Rows are points. The window is the flat piece filled in between its corners: a triangle in 3 columns, a solid with four corners in 4, and so on. A path goes straight from each point to the next, and from the last back to the first. After which points does the path pass through the window?

Window, 4 rows:
[[-29   1 -18   1]
 [ 22 -37  34  40]
 [ -4  25 -20 -44]
 [ 17 -17 -14  10]]
Path:
(1): [-15  -5 -25 -31]
(2): [ -9  27 -22 -10]
(3): [  2  31 -18 -28]
(4): [-18 -15 -18 -60]
(5): [-22 -14 -14  -6]
(6): [-15  11 -18  12]
(7): [ 16  -6 -11  17]
(8): [ 12 -40 -16 -13]
(9): [-28  -5 -36 -41]
(10): [  3  53 -17  -9]
(11): [-14  15 -11  10]
(12): [-37 -37 -16  -8]
(13): [  1 -55   4   0]
(14): [ 2  1  3 37]
(15): [16  6 15 10]
(16): [ 12 -39  -3 -24]
Through the window after points: 3, 5, 7, 11

Window (8 x 8):
[[ 29  13 -44 -20 -51   0  45   7]
 [-36   0 -26  28 -10 -24  26  45]
 [  6 -30  39  -7 -10  22  15  -6]
 [-35  20 -24  14 -36  21  -1  33]
 [ 15   7  17 -58 -50 -21 -19  -1]
 [-21 -22 -60 -10  44 -34   7  18]
 [ -6   0  21  -1  38   4  15  -1]
 [ 40   7 -27  33  -8  16  13 -20]]
Path:
(1): [ 28  -3 -19 -10  -5   2 -10  26]
(2): [ -3  -4 -10 -17  -8  -6  13 -18]
(3): [-12  -3 -33  13  -9   1  21 -20]
(4): [ 59  10 -21  14  -3  -4  10  46]
(5): [  2  -7 -22   2 -20  -1   6  38]
(6): [-22   8 -19   1 -33 -15  24   2]
(7): [-36 -13  -5   0 -17  -2  26 -19]
(8): [ 7 -9 -2  4  3 -5  9 35]
Through the window after points: 3, 7

Window:
[[-34   4  11  52   9 -19   7   9 -14   0   7]
 [ 31  -4  10  58 -56 -22  -8  12   7  33  14]
 [ 15  12  24  -2 -35  24   1  12 -11   2  20]
 [-13 -13   7   7  35   0  -2 -34  26   7  10]
 [ 45  -5  58   2 -28   7 -44 -18 -15 -27   8]
 [-13  20 -31  35  18 -15  -7 -33   4  -3  12]
 [ 33  12  50 -40 -13 -10 -30  -4 -22   8  11]
 [-40  16  11 -17  -8 -27  40 -51  28   2   6]
 [-21 -11 -21  12  14 -25  -6 -10  26 -21 -13]
 [ 40  29  60 -13  10   0 -21   7   5 -29  15]
 [ 40  -4   2  52 -37  -8  23   2 -21  26 -15]]
Path:
(1): [-20  33  17  17 -12 -17   5 -13  33  23 -25]
(2): [  6 -10  -7   2  -4 -12  34 -16 -14  -8  38]
(3): [ 33 -38  34 -10  -3  -7 -10  -4 -12 -32  47]
(4): [  9  41  28  25 -28   6 -29 -18   7  13 -32]
(5): [-21  23   8  31 -20  -7 -14 -20  25  44 -30]
(6): [ 11 -25  -1  17  -5 -11  16 -13  -3  -9  37]
(7): [-11 -20 -12   3   6 -29   0   4   4 -20  19]
(8): [ -8  12  -1  21   9  -8 -12 -26  23  -3 -21]
(9): [ -8  19   6  14  -3   3 -15 -18   6  24 -22]
(10): [  3  -8   8  15  -6 -21  15 -11   5  -9  11]
(11): [ 22   0  20   8  -6 -15  -4  -6  -5 -10  32]
(12): [ -6  16  32   3  -9  10 -27 -10  19  16 -19]
Through the window after points: 3, 7, 9

Window, 12 rows:
[[  9 -12 -22 -25  16  23  -5  20 -29 -24  23  23]
 [ -3   2  28 -30  -5  -8   5 -15 -33  19 -17  14]
 [ -9  40   9   3   0 -27  -3   1 -33 -20 -54  31]
 [ 27  13  20   9  -1 -26 -34   0  27  -4  36   4]
 [  2   1 -30   7 -28  22   9 -30  18 -32  11  -4]
 [-22  17 -18  -5 -30 -23   7 -20 -31 -13 -11 -10]
 [  8  -1   6 -23  17 -31   5 -60 -20  -1  11 -21]
 [  7  20 -11   9  11  -7   9   5  41  -8   5   3]
 [ 12  30  13   5  25  18  14   0 -21 -34  15 -17]
 [ 10   8 -39  35   7  12 -16  -7  -5  21   9  20]
 [-32  17   1  -1  11  22 -15  -6 -16 -12  23  18]
 [  9 -11  19  -4   2  -9 -11  13  -3 -29 -20 -14]]
Path:
(1): [ -9 -16  25  14  -3  -7  10  -9  -5 -15  18  21]
(2): [ -6  39 -21 -23  18  18 -29   4 -14 -16 -12 -17]
(3): [-15  45 -22 -28  10  16 -20  13  13  -7  -6 -10]
(4): [ 10 -11  12  26  -1  -7  18 -35 -31  -3  21  24]
(5): [-25   6   6  11  13   5  16  -2  -9 -13  34  30]
(6): [-14  19  -1  -6   4  14 -23  -9 -13 -11   9   4]
(7): [  6  26   6 -15   1  -1 -24  -4  -9  -6  -4   2]
(8): [  2  -4   3  13  18 -22   9   3 -15 -10   2   9]
Through the window after points: 1, 5

Window (14 x 14):
[[-22  26  13   0  16  51  11  -2   9  -2  11  38 -23  -4]
 [  7  17 -45  -2  21  28  30   1   1  14   2 -19  -7   6]
 [ 13 -16  13  42 -12  18 -60  10  -9  33  -6   0  31 -28]
 [ 11  19  30  -2  18  -2 -13  10 -37 -11  -4 -13  29  -6]
 [-32   2 -14  26  -4  28   6 -39  30 -25  15  -1 -20  50]
 [  0 -13  19  24 -31  -6 -24 -25 -38  32 -17  17  35  36]
 [ 56 -14 -12  25  22  -1   7  13  -1 -14  -3 -26 -54   3]
 [  9  -6 -15  -6 -22   3  39 -18 -40 -16  -2 -43  13 -11]
 [-35 -17 -33  13   2   5 -12  22   5  45  -7 -25 -20 -10]
 [-18  24  -8 -33  -3  -5 -38  -3  -3  14   2  11  -1 -11]
 [  4 -17 -31 -18  -2 -14 -22  24  22 -22 -18  35   7  11]
 [ -1  17  21  25 -15  16  11  -9  48  19  -1  33  17  37]
 [ 37   3  22 -16   4  30 -19  38  17   8   5   5   5  18]
 [ 34  19   1  29 -16  37  11  20  12 -11 -36  -5   1  13]]
Path:
(1): [ -5  32 -20  16 -19  13  -1  17  -5  -5  12  15  -8  14]
(2): [  5  -8   2   7  11  26   7  -2   6   5 -11   3  -1   4]
(3): [  1 -23   9  -7  26  46   6 -23  36   6 -27   5  13   5]
(4): [ -5  14 -14  16  -7   9  -4   6 -12  11   8  -2  -5  10]
(5): [ -8  20 -31  31 -18   0  11  34 -18  22  13  -4 -18   8]
(6): [-12 -23  -8  -3  16  21 -24  -4  16  27 -18 -18   3 -10]
(7): [-24 -39  -5 -12  11  17  -4 -36  30  13 -29 -22   6  11]
(8): [  7   8 -18  23  -5  -2  -1  12 -14  -1   2   2 -14   4]
Through the window after points: 3, 5

Window, 14 rows:
[[-27   0   2   2  22   2 -21  22   2   8  -5  20   3  -2]
 [ 23  15   9  11  11   4   8 -15  -6   8 -11   4  40  12]
 [-22 -25 -20   2 -22   8  19   1 -14  23   3 -10  10 -14]
 [-18  -6 -15  -1   7 -11  -2  16  13  14  -8 -28 -15  -1]
 [-27  21   3  -1 -11  16 -10  31  -6   4 -15 -60  16  22]
 [  6   1  19  10 -12   7  25 -21  10 -18   1   1 -28  -1]
 [ 24  22   8  10  -4  19 -20   0 -16 -15  24  -6  -1   1]
 [ 17 -11  12  -4   0  27  17   0 -22  31 -13 -24  25   7]
 [ 11 -28  12   1  -3 -37   6  -7 -25  -2   9  16   4   6]
 [ -9  14 -13  -5  18  -7   4  15  -5  26  11  37  15  19]
 [ -4  -7  13  23  -5  -5 -24  40   1  16   8  14   9   1]
 [ 28   2  -7 -12 -21 -15 -15   0 -22  -9 -31 -10 -26  -3]
 [-19   7  13 -20 -20   1   5  -2  35 -20  19 -13 -22  -9]
 [ 15 -12 -13 -11 -19   4   3  20 -10 -32   1 -24   0  11]]
Path:
(1): [-10   6  -4  -2   4 -11   9  13 -12  15   5  11   3  -7]
(2): [-10   6   3   6   4  -6  16  33 -16   1   5   4   3  -6]
(3): [  9 -17   0  -7 -14  -6 -33 -21  17  10   2  -5   2  24]
(4): [  9 -25   4  -2 -13   6 -17  -6 -15  11  -4  -1   7  32]
(5): [ -3  -7   3   1  -3 -17  12   7 -13  -2   4  -4   5  -6]
(6): [  2   1  19   5  12   5  23   8 -27  14 -14 -15  11 -12]
(7): [ 13 -12  -6 -10 -18  25  -8   1  -1  19  -3 -22  17  25]
(8): [  1 -23 -13  -3  -6   1 -28 -25  -3   1   9   5   1  23]
(9): [  2  12  20   8   4  -9  17  33 -11   5  -8   0   5 -14]
(10): [  8  -5  -3  -4  -6   2  15  14 -12 -10   1 -12   9  -5]
(11): [ 12 -14   6  -4 -15  23 -20  -5  -3  13 -12 -25  -6  41]
(12): [-12 -15 -11 -10 -13  10 -21 -10 -10   4  -3  19   2  29]
(13): [  8  -6   9   4   1  -7  15   5 -11   9   0  -9   8  -4]
(14): [-8 10  8 -2 -3 -6  2 24 -3 -1 -1 -9 -3 -4]
(15): [-10 -10 -18   9  -5  12 -19  -8   6   8   3  -5  10  22]
(16): [  8  -9 -11  -2  -3   8  -9   0   4   6  -6  -5   5  28]
Through the window after points: 2, 4, 6, 8, 10, 12, 16

Window (14 x 14):
[[  1  -1 -28 -14  20  38 -15 -18   3   0  44 -18   5  31]
 [  9  -3  28  31 -18 -34  37  -7   5 -35 -58 -34 -24 -27]
 [  2  12 -13 -31  -6  18  -5  -1  17  60  27  -4 -10  -3]
 [ 10  24  32  47 -27 -27  11  18 -39   0 -46 -18  23   2]
 [  9  14   2 -54 -13  18  -6  11 -16  -2  39  19 -17  27]
 [ 38 -35 -47  -9  48   3  29  39 -15 -15 -22  16 -10   4]
 [ -1  26 -42 -51   1  -7   5  23  21   2  39 -19  23  25]
 [ 22 -32 -37 -34  29   4 -17  13  30 -16 -41  21   7  37]
 [-15 -49 -49 -37 -10  -3 -12   7  -5  14  27  -5 -10  27]
 [-13  17  30  56  -9 -42  19   2  -9 -20 -19  32  10 -35]
 [ 38  22   1  20   9 -58 -13  -6 -22  -6  -9   3 -12  -5]
 [ 38 -40 -27  -8  18   9 -36  56  18 -19  14   7  -9  -4]
 [-33   8 -55 -18   4  24 -21  23  11   5  -2  -9 -51  18]
 [-39   6  40   5  23 -36   6   2 -25 -12 -54 -39  -3 -29]]
Path:
(1): [  2  -7   1   1  15 -14  17  19  13  13   0  -3  -7  19]
(2): [ 21  -7 -24 -30  -8   3 -18  -3 -23 -15  -5   3  13 -14]
(3): [ 12  21 -29  -2 -11 -18  -2   5  -8 -23 -21   2   9 -31]
(4): [ -4 -13  39  36  15 -32  11   7  -1   4 -10  13 -14  19]
(5): [ -7 -18  16  31  14 -39  15  41   9  -5   8  15 -13  32]
(6): [ 10  15 -19  -2  -9  -6  -1 -15 -21 -32 -39  -8   8 -31]
(7): [ 25   5 -44 -47 -24  16 -24 -16 -36  -8 -26 -15  22  -2]
(8): [ -7  -4   4   9  23  -6   6  27  11   5  31  10 -14  21]
Through the window after points: 3

Window:
[[ -3   9   8  -7  -7   0 -60 -15  -8 -13  -2 -21  14  31]
 [ -6  13  20  18  14   6  -4  -3 -13 -35   8  15  -3 -16]
 [ -9   8  18  25  24 -28   9 -22   6   1  -8  -8 -16 -14]
 [ 17   7   5 -14  11  23   3  -4 -53  15  15  17   8  18]
 [-28  13  35 -14 -16 -27  26 -12  -9   1  15  11  -3  -8]
 [ -9 -29 -10 -12 -12  20   2   9  13  -5  -7  -6   6 -14]
 [ 10 -29  19   2  14  -8  20  20  -7 -21  10  -6   0  -7]
 [ 16  14  12  -1   4  26   7  17   3  19  11 -18  -1 -22]
 [ 27 -12   0   8   9   2 -10  16  16   3 -32   2  13  -8]
 [-24  19   4  -1   6  -6  15  18 -16  14 -16 -11  26  -3]
 [  0 -38  39  11  21   1 -11  18  37  21  14  -8 -13  19]
 [ 19  -7   7  -9  23   9  18 -13  28  29  38  14  11 -15]
 [ -1  17  -3  18 -27  23   9  -9   2 -21   3 -17  13   2]
 [-13  24  10 -29  -3  15  13  -8 -22 -14 -12  -6  14  14]]
Path:
(1): [ -4  26 -14 -11 -16  -4   4  24  -2 -15  16 -12 -10   3]
(2): [  1  12  -7 -15  -2 -14   9   0   6   6  13  22  -9  14]
(3): [  3   0  31  16  16  34  -7 -11 -12   6  -7 -31  27 -25]
(4): [ -8  -9  35   3  16   7   4  -3 -14   2   4  -7  21 -19]
(5): [  1   7  -8 -13  -4 -19   8   1  11   0   7  10 -25  14]
(6): [ -3  24 -19  -5  15   6  14  18   2   1  14  20  -7  12]
(7): [  7 -11  35  -4  -5  10  -7 -17 -28   2  -4 -12  15  -8]
(8): [ -3 -36  37  22   5  13  10   9 -13   2  -9  -4  33 -21]
(9): [ 5  1  5 -2  5  1  0  3  7  3  8 -3 -5  0]
(10): [ -6   7 -11  -5   6  -2  10  25  11 -10  18  18 -16   6]
(11): [  0   6  32   8   8  -1  -2 -18 -17   8  -7 -18  15  -2]
(12): [  2  -6  36  -4  18  18   2   0 -16  -8  -5   0  18 -26]
(13): [ -2  14 -22   2 -14  -5   8   2   7   1  12  -4  -8  11]
(14): [ 2  1 -2  2  3  5  4 11  4 -2  2 -6  3  7]
(15): [  7   1  30   4  20  18   1 -30 -18  -1 -11  -5  20 -23]
(16): [ -7  -3  30   3   4   5   4 -14 -15   5  -5   1  11  -3]
Through the window after points: 6

Window (14 x 14):
[[ 44  15  30 -20  -5  28 -22  -8 -13  16 -19  11 -18 -24]
 [ -3 -15 -11  -3  -5  -2  13   1 -11  25  12  27  -2 -18]
 [ -3 -18  13   9 -20  56   1 -18  17  22   5   3   6   6]
 [ -6  14  -4 -25  44 -34  17   3   3   8  37  12  -9  33]
 [-17  28  32  -2  15  12 -19 -19 -43  21 -14 -12  -2  15]
 [-11 -18  14  14 -17 -15  14 -14  33  30 -42   6   8   2]
 [ -3   9  28  -9   4  28  -3 -22 -28  -3  19  55 -49   3]
 [ -2   5 -12  10 -28  26  11 -11  16 -15   0  21   5  -4]
 [  0 -36 -44   1   6  -8  39  -7   5 -12 -20  20 -13  58]
 [-23   3  14   0  45  -3   0 -36 -22 -25  -4  -8  -6 -30]
 [ 13 -23 -17   1 -21 -19  31  -7 -14   1  11  -2 -38  14]
 [ 23  -6   4  28   1   7 -24  -5  11  14 -12   8  -5  -1]
 [ 23 -11  10  14 -12  -6  39 -38   6   9 -10  11  46  20]
 [  3 -12  37   4  27  -2 -13   4   2 -40 -10 -10  45 -13]]
Path:
(1): [ 18  -8  13 -18 -17  15 -40 -23  22   9   1   6  17 -21]
(2): [ -8 -16  -9 -15  -8  -7  -6 -15   2  -1   1  20   3  -2]
(3): [  7   4  28  14  13  15  24 -12  -8  10  -8   0   0   0]
(4): [ 15   7  18   3  -1  25  18  -5   3   4  -3  25 -18  -1]
(5): [-17 -14 -11  -6  -5   3 -13 -25 -10  -8   9  14   1  15]
(6): [  6  -4  -1  -3  -6  -8  -4 -17  -5  -3  -1   3   0   6]
(7): [  7 -10  13  25  13  16  22  -8  -2   9  -8   8 -12  -3]
(8): [-13  -3  -4  34  34  -8  60  -3 -28 -14 -18  -5  -8  20]
Through the window after points: 4, 6
